Each row is a point. The points of each table are mixes of a few directions, plus a little noise. How many directions does each table use, and how many do they share? Where both have some left over, give the other angles between the two spaces (their principal angles), to ten degrees, smallest first.

First:
[[-38   2]
 [ -3   0]
 [ 31  -2]
 [ 56  -3]
 [-46   2]]
Second (6 x 2):
[[-43   2]
 [-11   1]
 [-37   2]
 [ 70  -3]
 [ 30  -1]
 [ -9   0]]
Directions: first 1, second 1, shared 1

First:
[[ 17  -9  13]
 [-60  33 -47]
 [  8  -4   6]
 [-30  17 -24]
 [-14   8 -11]
 [ 36 -20  28]
 [ 44 -25  35]]
Second (5 x 3):
[[ -7  -1  22]
 [  8  -6  17]
 [-30  27 -83]
 [ 30 -16  26]
 [  0  -3  19]]
Directions: first 1, second 2, shared 1

First, 6 rows:
[[  6  12  20 -36  -1 -10]
 [-14  -4 -23  -9  19 -26]
 [ 30 -10   2  66 -22  49]
 [ 23   4   9  -4  -1   2]
 [-45 -12 -30  18   8  -7]
 [  0  11  22 -35  -3  -7]]
Second:
[[ -3  -7 -26   6  17 -18]
 [  9  -3 -17  -1  14 -17]
 [ 11   8  14 -23   0  -7]
 [-95   2  23  -8 -28  27]
 [ 50   9  24  -7  -8  10]
 [ 51  12  25 -20  -3   0]
 [ 19  -6  -3  32  -6  19]
 [-35  -6  -9  12  -3   6]
 [ -8  -9 -31   9  18 -19]]
Directions: first 3, second 3, shared 3

First (9 x 8):
[[-66  33 -21  32   1  18  14  31]
 [ 95 -48  30 -47  -1 -26 -20 -45]
 [-33  17 -11  16   0   9   7  16]
 [ -8   4  -2   4   0   2   1   4]
 [ 18  -9   5  -9   0  -5  -4  -8]
 [ 22 -11   7 -11   0  -6  -4 -10]
 [ -8   5  -3   4   0   2   2   4]
 [-18   9  -6   9   0   5   4   8]
 [ -2   1  -1   1   0   0   0   1]]
Second:
[[ 35 -25  22 -39  10  -2 -18 -20]
 [-13  12 -13  24  -8  -2  11   9]
 [-44  15  -4   1  10  19  -1  17]
 [ 49  -4 -16  41 -31 -36  21 -13]
 [-13  20 -25  49 -20 -11  23  13]
 [-58  11   9 -27  27  35 -15  19]
 [ 13 -12  12 -23   7   2 -10  -9]
 [ 18  -7   3  -4  -2  -7  -1  -8]
 [ 13 -11  12 -22   7   2 -10  -9]]
Directions: first 1, second 2, shared 1

First (9 x 9):
[[-84 -67 -66  85   2   2 -16  38   9]
 [-27 -14 -19  24 -12  -7  -7  21 -19]
 [ 21  50  24 -31 -53 -31  -6  25 -95]
 [ 32  19  24 -30  11   7   9 -23  18]
 [ 11   0   6  -8  13   7   5 -14  23]
 [ 32  20  23 -30   7   4   8 -19  11]
 [  4   0   2  -3   6   3   2  -5  10]
 [-21 -23 -18  23  11   6  -2   3  20]
 [ 33  17  24 -29  15   8   9 -25  24]]
Second, 9 rows:
[[ 27   0  24 -15  34   8   7 -34  47]
 [ 42  76  10 -77 -73   5  14  26 -88]
 [ -6 -21  -3  14  27   9   1 -15  42]
 [-16 -20 -24  11  12  22   6  -1  34]
 [  5  14  -3 -13 -17   2   2   9 -20]
 [-10 -23  -3  20  25   2  -2 -11  34]
 [ 19   0  37   2  26 -22  -7 -24  12]
 [-29  -3 -40   9 -34  13   2  34 -29]
 [-32 -23   2  49   0 -39 -23  18 -33]]
Directions: first 2, second 3, shared 2

First:
[[-33 -12   3  37  46  33  15  22 -30  38  27]
 [-19 -16  -2  14 -23 -25  12 -21  17 -52 -30]
 [-43 -24 -12  29  54  41  16  13 -10  65  28]
 [  0   2   6   7 -11 -12   2  -2  -3 -27 -10]
 [  1  -6 -19 -23  15  19  -6  -4  23  55  12]
 [-20 -15 -11   6  14  11   7  -4  11  22   2]
 [ 35  18   7 -27 -50 -40 -13 -17  16 -61 -29]
 [ 79  54  28 -43 -45 -28 -33  13 -23 -41   0]]
Second, 11 rows:
[[ 15  -6 -22 -26  14  -8  20 -20  26   3  48]
 [  8  44 -38 -56  27   7  51 -42   9  62  50]
 [ 10 -15  -3   8  -1 -10 -26   3  13 -12 -27]
 [-13 -17  -6  25  11  -8  -4  -3   5 -14 -24]
 [-40 -25  52  10 -68  12  33  20 -11 -66  50]
 [ 17  28  14 -34 -34   9 -14   7  -5  19  -7]
 [-64 -12   4  20 -42  -6  30 -25  12 -30 -58]
 [-11  24  -6  12  29  11  13   0 -28  32  -9]
 [ 41  27   8 -18   6  10 -37  23 -18  33  -3]
 [-16 -55  -7  67  37 -19 -17   9   7 -47 -22]
 [ 52   8   4  -7  20   2 -50  28 -10  20   4]]
Directions: first 3, second 5, shared 2; angles 50

First (10 x 12):
[[ -2 -32  19   6  27  17 -11  -6 -14 -33   6  45]
 [ 23 -58  26  38  73  19  35  11  -8 -28 -23  63]
 [-20 -35  29 -17  55   5  51  15  -6  16 -50  13]
 [ -1 -10   6   0  11   4   3   0  -3  -6  -4  11]
 [-32  25  -4 -40 -43  -3 -42 -15  -8   1  20 -21]
 [  3   1  -2   4  -2   0  -2   0   1  -2   3   1]
 [ -3  74 -43 -17 -95 -23 -49 -13  16  23  42 -70]
 [  9  26 -19   5 -27 -10  -5   0  11  14  10 -27]
 [-11  23 -10 -20 -13 -17  26  11  12  43 -23 -48]
 [ 34 -14  -3  42  13   8  -7  -2   1 -28  17  32]]
Second (11 x 12):
[[-20   6 -24 -13  78  14 -23  39  24 -32 -27  27]
 [ 42  17   5   5   1  33  34 -49  33 -27   6 -76]
 [-12   4 -12  -7 -27  53 -20  35  15   0 -61  37]
 [  8  11   6   6  22  -9  14 -24   3 -11  36 -29]
 [-21  12  -5 -20  49  23 -12  11  23  -8  35 -16]
 [ -5 -27   1 -24 -29   0 -11  13  -2  34   1 -12]
 [-29   6  14  -4  11 -25  -7  -3 -20  23  78   3]
 [  8  15  -8  31  12 -10   4   4 -10 -33 -47  47]
 [ 15 -30  10  -3 -77 -14   5  -7 -21  39 -19  -6]
 [  9 -31  -3  -7  39 -63   3  -3 -14   5  14 -17]
 [  6  17  17  37 -78  -1  12 -18 -33  11 -14  42]]
Directions: first 3, second 5, shared 0; angles 50, 60, 60

First, 10 rows:
[[ 47 -50 -43  45  66  26 -57 -21  -7   0 -12 -50 -25  20]
 [ 13   1  -2 -27 -52  -2  -3  -5   0  12 -17  33   1  -6]
 [-18  -9  19  30   1 -11   2  10  18  22   9  -3   9  -4]
 [-67  27  31  25   8 -17  20  -8  -7 -26   4 -43  39 -11]
 [-33  43  14 -22  30 -27  54   1  -5 -41  14   1 -11   1]
 [ -1  19  20 -13 -21  -4  14  -3  11  -3   4  10   0   1]
 [-64  17  -5 -12  15 -47  53  16 -20 -17   0  21   3 -20]
 [ 40 -10 -25 -44 -53  19 -20  -2 -13  12 -21  41  -6  -3]
 [ 48  -1  -2 -46 -48  60 -21  40  -1  31  27  40  16   2]
 [ 34 -38  -6  65  55   3 -41 -30  24   9  -8 -51 -27  22]]
Second (8 x 14):
[[  5 -11  11  16  -1   5  21  15  31  15  -8   1 -15 -28]
 [ 41  13   0 -15 -19   7 -23   0   2  -5  19  -1  17 -13]
 [-36 -26 -66 -20  19  52  44  -2  30   5 -90 -30 -58 -22]
 [-63   8  21  15  -1 -34 -30 -34   8  -6  -8 -33   5  22]
 [ 48 -34  47  62  -8 -69 -25 -18 -25   9  21  47   4  11]
 [-11   4  19  -9  12  11  24  37 -14  -5  26  19   3  -9]
 [-28  26 -20   0  15  14  34   0  18  23   5  -8  17  46]
 [ 43  20 -11 -51 -16  15 -46   3 -48 -38  33   7  26  -6]]
Directions: first 6, second 6, shared 2; angles 40, 40, 80, 90

First, 11 rows:
[[ 50 -34 -55  10  33  33  60 -25   2 -62 -69  38   1 -33  -7 -59   0  13
   22  43]
 [ 23   7  42 -22 -42   5  -2  -5  -8  11  19  -8 -38  38  60 -95  26 -13
  -70  38]
 [ -7   3   3   0  -2  -3  -6   3   0   6   5  -3   2   1  -2  11  -1   0
    2  -5]
 [-34  16  11   3  -1 -19 -30  15   2  27  27 -16  12   2 -18  63  -9  -1
   15 -33]
 [ -9   7  15  -5 -10  -6 -13   5  -1  13  17  -8  -3  10   6   5   2  -3
  -10  -6]
 [-28   5 -15  11  19 -12 -15  11   4   9   5  -4  25 -17 -36  75 -17   5
   41 -35]
 [  2  -9 -25   9  19   4  12  -2   4 -15 -20  11  11 -19 -21  19  -9   6
   28  -4]
 [ 29  -3  21 -14 -25  12  12  -9  -6  -5  -2   1 -29  22  42 -85  19  -7
  -49  37]
 [ 17 -22 -52  15  40  17  34 -11   6 -39 -48  24  18 -37 -32  16 -13  14
   48   7]
 [-46  18   9   7   5 -26 -38  20   3  32  33 -18  22  -2 -30  93 -15   0
   29 -50]
 [  1  13  44 -17 -36  -6 -17   3  -6  24  31 -15 -24  35  39 -44  16 -12
  -51  12]]
Second (11 x 20):
[[ 59 -16 -12 -12  17  42  53 -28  -1 -44  -4  -7  -4 -45   2 -45 -54   4
   40  17]
 [-15   2   9 -39 -48  28  -4 -27 -18   5   5 -17 -16 -18  -5  16 -43 -11
   24  23]
 [ -1  22  42 -17 -24  -6 -21  -4  -2  15  34 -24 -17  21  39 -30   0  -9
  -31   3]
 [-64  -1 -41  20  20 -27  19  24  -5 -23 -58  47  21  -9 -47  47  39  22
    2  20]
 [-40  -6 -41   2 -10  -9 -56 -25   6   6 -69  23  -1  18   1  37  41  -3
    4  16]
 [ 11   8  25  13   3 -19 -29  16  10  31  34 -15  -1  33  23 -10  23  -8
  -31 -30]
 [ 32  -5  -5   0  -2   8 -49 -31  16  12 -13 -13 -11  22  42 -24  13 -14
   -4  -8]
 [ 15   0 -12  26  50 -12  54  23   7 -42 -12  23  16 -17 -10 -31  12  22
   -5   6]
 [ 38 -14  -9   1  16  23  35  -7   0 -20   5  -3   3 -27 -10 -17 -32   3
   26  -1]
 [-67   6  14  11  -7 -28  47  69 -25  19  39  16  24 -12 -77  74  -4  14
   -4 -16]
 [ 31   4  30  -3 -16   0 -50  -9  11  40  39 -31 -13  34  42 -19   5 -20
  -20 -29]]
Directions: first 2, second 5, shared 1; angles 30

First:
[[ 29  -2 -12   9   4   0   3   6 -16 -25   0  -1 -27  -4   0   1 -10   7
   11   5 -13  15  10  27]
 [-25 -30  20  33 -51 -23  35  28 -19 -18 -32   8   8  40  11  -5  18  19
   -2 -18  -1   5  26   6]
 [ -6 -47  25  13 -28  11  28  50  -6   4  42  -9  45   7 -40  19   6  -7
   -9   2 -28  -4 -46  27]
 [-19  11 -52  17 -16 -40  -8  10 -48  -7  20  19 -17   5   9  50  -1  21
  -14  -9 -35  28  -9  17]
 [ -9 -16  31  15 -27  -4  22   4   7 -12 -47   1   2  28  15 -31  12   9
    6 -10  23  -7  36 -11]
 [ 12  18   4 -21  27  17 -15 -24  23   8  -7  -5  -7 -15   4 -17  -5 -12
    6   7  20  -9   4 -16]
 [ 22  66 -23 -46  71  18 -52 -72  39  17 -22  -1 -39 -38  28 -31 -17 -17
   11  13  43 -13  24 -41]
 [ -5   1   5 -23  20  21 -12   0  22  31  44  -9  33 -23 -27  11  -3 -21
  -11  10  -4 -14 -48  -9]]
Second (9 x 24):
[[ 21   9  -3  -6   1  10  -4 -22   2 -12   0  12  17  -5 -12 -14   8  -1
   -1 -12  12   3  10 -26]
 [  2  30 -27  -2   1  17  -2  36  21 -24  16  29  -4  30  25   1  -2 -12
    1 -14  14  -4 -39   4]
 [-81 -69  43  25  -3 -56  19  43 -32  74 -19 -77 -61 -14  18  52 -28  17
    5  60 -60  -6   8  95]
 [-32  -8  -1   9  -1 -12   6  42   1  15   3 -13 -28  14  24  23 -13  -1
    2  15 -16  -5 -23  42]
 [ 24  20 -12  -7   1  16  -6 -14   9 -22   5  23  18   3  -6 -16   8  -5
   -2 -18  18   2  -2 -29]
 [ 59  19  -2 -16   2  24 -12 -71   1 -29  -3  26  50 -21 -41 -41  23   0
   -4 -30  30   9  36 -76]
 [ 10 -16  18  -1   0  -6  -1 -37 -14  10 -11 -14  12 -23 -24  -9   6   8
   -1   4  -3   4  33 -17]
 [-16   8 -12   3   0   1   2  37   9  -3   8   6 -16  20  23  12  -8  -6
    2   2  -2  -4 -28  24]
 [ 14   7  -3  -4   0   7  -3 -14   2  -9   1   8  11  -3  -7  -9   5  -1
   -1  -8   8   2   5 -17]]
Directions: first 4, second 2, shared 0; angles 60, 80

First (8 x 32):
[[-12 -23 -14  17   0  -5  -9  -4 -14  12  12   2 -12 -35 -20   2 -27   9
    2  -2   4 -12  -5  13 -10  -2  -1  19  -1  -3  10   9]
 [ -6 -10  -7   8   1  -3  -4  -2  -7   6   6   0  -6 -17 -11   1 -13   5
    1   0   1  -5  -2   6  -5  -1   0  10  -1   0   6   6]
 [ 13  24  14 -19   0   6  10   4  16 -13 -13  -3  14  37  20  -1  29  -9
   -2   1  -5  12   5 -14  11   3   0 -21   1   1 -11  -9]
 [-26 -49 -28  40   1 -11 -19  -9 -31  25  25   5 -27 -74 -44   3 -60  19
    2  -5  10 -24 -12  27 -24  -4  -3  42  -3  -2  22  19]
 [ 16  29  17 -23  -2   8  12   4  19 -16 -15  -3  16  46  27  -2  35 -12
   -1   3  -6  15   7 -17  13   2   1 -25   2   1 -13 -11]
 [-23 -42 -25  34   2  -9 -17  -7 -29  22  22   4 -23 -65 -38   3 -53  16
    2  -3   9 -23  -9  24 -20  -4  -3  37  -2  -2  19  16]
 [ 24  42  24 -35  -1  10  17   7  27 -21 -21  -4  24  64  37  -3  52 -17
   -2   3  -9  21   8 -24  20   4   1 -36   2   3 -19 -16]
 [ 16  30  18 -24   0   7  12   6  19 -15 -16  -3  17  46  26  -4  37 -12
   -1   4  -7  15   7 -17  14   3   2 -26   2   3 -13 -11]]
Second:
[[ 34  61  36 -50  -2  14  25  11  40 -32 -31  -6  35  94  54  -5  76 -24
   -3   5 -13  32  13 -35  30   5   3 -53   4   4 -27 -24]
 [ -4  -7  -4   6   0  -2  -3  -1  -5   4   4   1  -4 -11  -6   1  -9   3
    0  -1   1  -4  -1   4  -3   0   0   6   0   0   3   3]
 [  1   1   1  -1   0   0   1   0   1  -1  -1   0   1   2   1   0   2   0
    0   0   0   1   0  -1   1   0   0  -1   0   0  -1  -1]
 [ 10  18  10 -14  -1   4   7   3  11  -9  -9  -2  10  27  16  -1  22  -7
   -1   1  -4   9   4 -10   8   2   1 -15   1   1  -8  -7]
 [ 12  22  13 -18  -1   5   9   4  14 -12 -11  -2  13  34  20  -2  27  -9
   -1   2  -5  12   5 -13  11   2   1 -19   2   1 -10  -9]
 [-34 -62 -36  50   2 -14 -25 -11 -40  32  32   6 -35 -95 -55   5 -76  24
    3  -5  13 -32 -14  35 -30  -5  -3  54  -4  -4  27  24]
 [-17 -31 -19  25   1  -7 -13  -6 -20  16  16   3 -18 -48 -28   2 -38  12
    2  -2   7 -16  -7  18 -15  -3  -1  27  -2  -2  14  12]
 [  3   6   3  -5   0   1   2   1   4  -3  -3  -1   3   9   5   0   7  -2
    0   1  -1   3   1  -3   3   1   0  -5   0   0  -2  -2]
 [ 14  25  15 -20  -1   6  10   4  16 -13 -13  -2  14  38  22  -2  31 -10
   -1   2  -5  13   5 -14  12   2   1 -22   2   2 -11 -10]
 [-18 -33 -19  27   1  -8 -13  -6 -21  17  17   3 -19 -50 -29   3 -40  13
    2  -3   7 -17  -7  18 -16  -3  -2  29  -2  -2  14  13]]
Directions: first 1, second 1, shared 1

First, 11 rows:
[[ 24  11 -36 -20  10  11  -9 -17  -8  13  42   2  -3  13 -17  -4  31 -45
    7   1  10   5  32 -32  11  -8 -13 -27  15 -21 -18  14]
 [ 20  27   6  -2   8  33 -21   3  19 -20 -26  21 -15   3 -13   9 -29  45
    0 -29  23  31  15 -17 -20 -24  30 -49   7  -4  30  11]
 [-41 -29  16  -9  -6 -65  17 -11 -11  -4 -45 -12  -5 -34  26  21  -9  49
  -37   0 -21 -37 -40  11   3  20   0  10 -38  37 -24  -3]
 [-56   2   7   2 -10 -12  36 -53 -33  -2 -25 -36 -26   8  -4  35  43 -31
  -22  11 -40 -42   0 -21  -4   9 -51 -20 -19  44 -22  12]
 [ 20  38 -14  -4  10  38 -41   7  21  -2  16   9  -3   7 -15  -3 -23 -14
   22  -8  13  36  25  -3   9 -11  19 -10  22 -21  10  11]
 [ 42 -28 -22  -8   5  -9   9  19   1  12  43  18  24   5  -1 -32  17 -10
    2   1  25   0   6  -9  -4  -6   7   4   7 -31  -3  -9]
 [-11   6  27  22  -8  22  12   5  -1 -10 -22  -3  -5  10   0   4  -4   7
    9   1  -7   5  -6  13 -13  -3  -6   6   4  10  25  -7]
 [-17  -6   2  19 -10  13  11   5  18 -13   8 -12  20  11  -6 -15 -12 -19
   -7  10  -8 -10  -3   6 -23  -1   1  29  -9  14   8  -8]
 [-51  27  35  41 -17  43  10  -7   3 -15 -24 -30  -8  21  -6  12  -9 -35
   17  18 -36  -1  -4  26 -10   7 -25  36   4  31  23  -6]
 [ 37 -11 -32 -36  16 -45 -39  20   9  21  27  21  12 -33  16 -12 -18  23
    0  -5  23  13  -5   6  38  10  33   7   2 -33 -31   3]
 [ 33 -37  11  -3   2 -31  15  29 -17  18   6  22  11 -13  22 -17  14  30
    8   0  17   1 -20  20  12   7   5  14   5 -26   4 -18]]
Second:
[[ -4 -24  -3   4   3 -29  22  -1   4   0 -10 -21  14  13   6  -9   5   3
  -18  -2  -8 -18  -9  -8 -40  -7  -3  25 -11  25   3 -24]
 [ -4  -5  -5   8  -9 -10   7  -7   6   9   1   7   0   7   9   7   0  -5
  -10   3   1  -9  -9   0 -19  19   3  11 -16  -1   5 -19]
 [ -7  23  20   1 -44  26 -37   6  17  34  42  34 -31 -13  64  29  -7 -29
   11  44  -5  16 -56  53  66  89  40  95 -28 -42 -15 -43]
 [ 10  -6  20 -31  37  11  -7  31 -19 -33  -7 -51  16 -17 -17 -36   6  20
   24  -5 -18  20  20  -2  47 -77  -8   2  50  27 -23  47]
 [  7  10  -5  -6  18  13  -3   0 -11 -15 -10   1   3  -7 -34  -7  -1  11
   12 -18   8  10  33 -17   7 -36 -15 -62  24  -2   3  41]
 [ -2  -3  -3   5  -6  -6   4  -5   4   6   0   5   0   5   5   4   0  -3
   -7   2   1  -6  -5   0 -12  12   1   6 -10   0   3 -12]
 [  7   0  -8  -6  27   2   8   1 -14 -22 -19 -12  12  -2 -42 -15   2  17
    6 -25   6   4  39 -26 -11 -54 -22 -67  27  13   5  43]
 [ -4  19   0  10 -28  16 -18  -9  11  23  20  38 -21  -3  23  26  -7 -17
    2  16   8   5 -20  20  20  58  16  18 -22 -33   2 -20]
 [ -3  -2   2   3 -10  -4  -1  -1   5   8   6   3  -3   2  15   5   0  -6
   -5   8  -3  -3 -15   8  -1  19   7  25 -12  -2  -1 -18]
 [  5  14  -8   1   8  15  -5  -6  -6  -7  -6  15  -4  -4 -27   3  -3   5
    9 -14  12   8  27 -13   3 -15 -11 -58  13 -11   7  30]
 [ -5 -26 -11  10   4 -35  29  -8   4   0 -16 -17  16  18  -2  -7   5   4
  -24  -8  -3 -25  -3 -17 -60  -7  -8   6 -16  27  10 -25]]
Directions: first 6, second 3, shared 0; angles 30, 30, 90
